Each row of a before or after table is a point. One or more steps were done to the points. Then noise was added and the rows were shuffled. The steps act on how far a point lies along the listed directions, d1 being the first. What was done? A step turns or swaps two directions, mirrors them in a line or flattens them onto one, adds a multiple of one to another, or multiplies one. Angles are multiples of 10 degrees, from the lower direction toward the higher: turns from -170 to 170, lines from 10 to 170 but not 90. Use the fewest steps. Two steps may share a direction if one is a turn and the other turns, adds or multiplies; they go together, in the order done. Otherwise the lowest direction goes first.
In the rows, zero is written as 128.

Directions:
(1): [175 113]
(2): [143 175]
Before (8 x 2)
[[180 107]
 [ 76 130]
 [ 69 128]
 [ 66 149]
 [113 108]
 [ 83  91]
 [120 156]
 [131  98]]
After (8 x 2)
[[195 116]
 [165 166]
 [179 139]
 [142 153]
 [137 104]
 [ 76 138]
 [186 139]
 [122 158]]
Steps: turn d1 and d2 by -170 degrees

Directions:
(1): [136 169  98 144 154  67]
(2): [182  87 143 174 126 111]
Before (14 x 6)
[[146  84 139 136 117 127]
 [113 176  79 121 143  91]
 [ 80 114 135  81 115 166]
 [157 134  90 158 125 120]
 [146 172 120 152 144  85]
 [ 42 151 128  34 120 197]
 [ 85 111 131 106 112 193]
 [ 93 105 125 111 116 169]
 [106 163  93 119 122 120]
 [150 114 124 144 141 126]
 [135  75 160 140  89 185]
 [157 125 143 165 128 148]
 [ 32 180 120  40 102 201]
 [162 118 128 152 134  89]]
After (14 x 6)
[[145  30 187 114  96 215]
 [ 82 146 106  85 117 168]
 [119 162 108 118 139  89]
 [142  61 154 128 111 153]
 [152  70 146 165 115 161]
 [146 157 122 160 144 119]
 [181  97 136 190 122 101]
 [141  75 136 152 117 144]
 [126 160  80 133 126 131]
 [138  46 187 121  68 237]
 [100 131 115 107 103 164]
 [147 116 118 140 138  85]
 [136 137 107 133 148 112]
 [ 94 185 123 104 133 132]]
Steps: turn d1 and d2 by -80 degrees

Directions:
(1): [ 96  99 184 149 116 131 109 179 175]
(2): [121 174 158 158 127  61 176 118 137]
(3): [173 131 186  83  93 109  94 108 112]
(4): [200 121 141 161 187 129 126 156 127]
(5): [109  57 147 149 153 105 128  74 106]
(6): [157  85  95  89 116  91 159 135 183]
Before (11 x 9)
[[157 137 114  81 102  42 190 126 135]
 [118 146 109  98  79  67 169 116 155]
 [100 106 143  94  88  68 168  51 154]
 [106 170 152 165 129 116 177 144 133]
 [105 160  82 170 152  98 193 122 140]
 [115 148 133 152 131 170  89 196 162]
 [129 109 136 138 158 159  96 177 131]
 [126  95 125 140 132 132 126 173 180]
 [103 103 130 155 113 138 104 189 194]
 [123 153 160 190 157 116 145 151 175]
 [137 109 138 102  99  53 189  86 146]]
After (11 x 9)
[[ 72 110 107 123 103  77 195  66 166]
 [187 126 123  87 118 114 113 119 132]
 [100  34  95 124 141  83 170 131 150]
 [177 109 168 134 149 118 109  67 106]
 [126  81 181 133 132 132 126  92  92]
 [ 94  78 110 130 128  72 198  96 157]
 [182 139 123  92 126 156  65 114  86]
 [192 139 106  76  90 119  89  92 104]
 [175 162 130 103 141 142 101 149 103]
 [ 90  60 105 110 106  93 141 101 147]
 [105  58 210 144 116 103 104 132 162]]
Steps: turn d1 and d3 by 140 degrees; multiply d1 by 1.3; mirror d2 and d5 in the line at 40 degrees

Directions:
(1): [ 80 156  46 129  89 148 101 113 165 119 132 145]
(2): [152 168 126  86  96 128 162 152  92  56 138 162]
(3): [ 55 160 178 109 113  74  92 150 121 130 142 119]
Before (13 x 12)
[[129 142 232  94 138  63 139 165  78 124 119 115]
 [ 97 156 125 108 114 130 140 122 120  90 139 143]
 [159 103 210 128 162 106 147 136 103 152 124  95]
 [139 134 141 113 139 126 132 124 111 117 126 142]
 [ 48 143 106 136 114 119  86 113 135 142 135 131]
 [110 120 206  98 138  99 146 144  91 130 124 110]
 [110 120 236 133 161  78 114 137 110 169 126  95]
 [ 76 134  93 140 109 121  96 130 154 134 146 121]
 [114 144 141 108 123 110 143 151 116  98 136 147]
 [161 137 130 117 140 125 185 108 121  96 138 154]
 [124 132 126 123 136 138 121 137 139 133 123 115]
 [148 119 133 129 133 133 147 124 113 141 115 121]
 [126 123 249 133 168  70 115 160  83 129 131 117]]
After (13 x 12)
[[ 90 120  77 148 117 137 102 119 163 140 141 119]
 [122 153 132  99 114 117 152 151 110  81 138 156]
 [126 130 127 126 137 142 119 138 142 138 124 114]
 [110 163 115 100 106 135 153 122 113  73 141 154]
 [ 99 127 194  94 128  99 144 143  91 124 125 112]
 [132 109 218 129 159  95 132 139 110 159 126  93]
 [136 140 142 107 131 126 133 125 105 108 128 146]
 [155 153 142 101 131 114 191 119 108  79 146 160]
 [ 64 128  85 150 123 140  90 100 145 154 127 131]
 [116 156 218  84 123  65 137 166  82 110 120 125]
 [142 123 144 127 133 124 140 128 112 142 117 119]
 [ 88 117 225 139 159  81  99 129 128 184 126  92]
 [106 132 234 130 159  66 104 157  89 126 132 121]]
Steps: multiply d3 by 0.7; turn d1 and d3 by -20 degrees; multiply d2 by 1.6
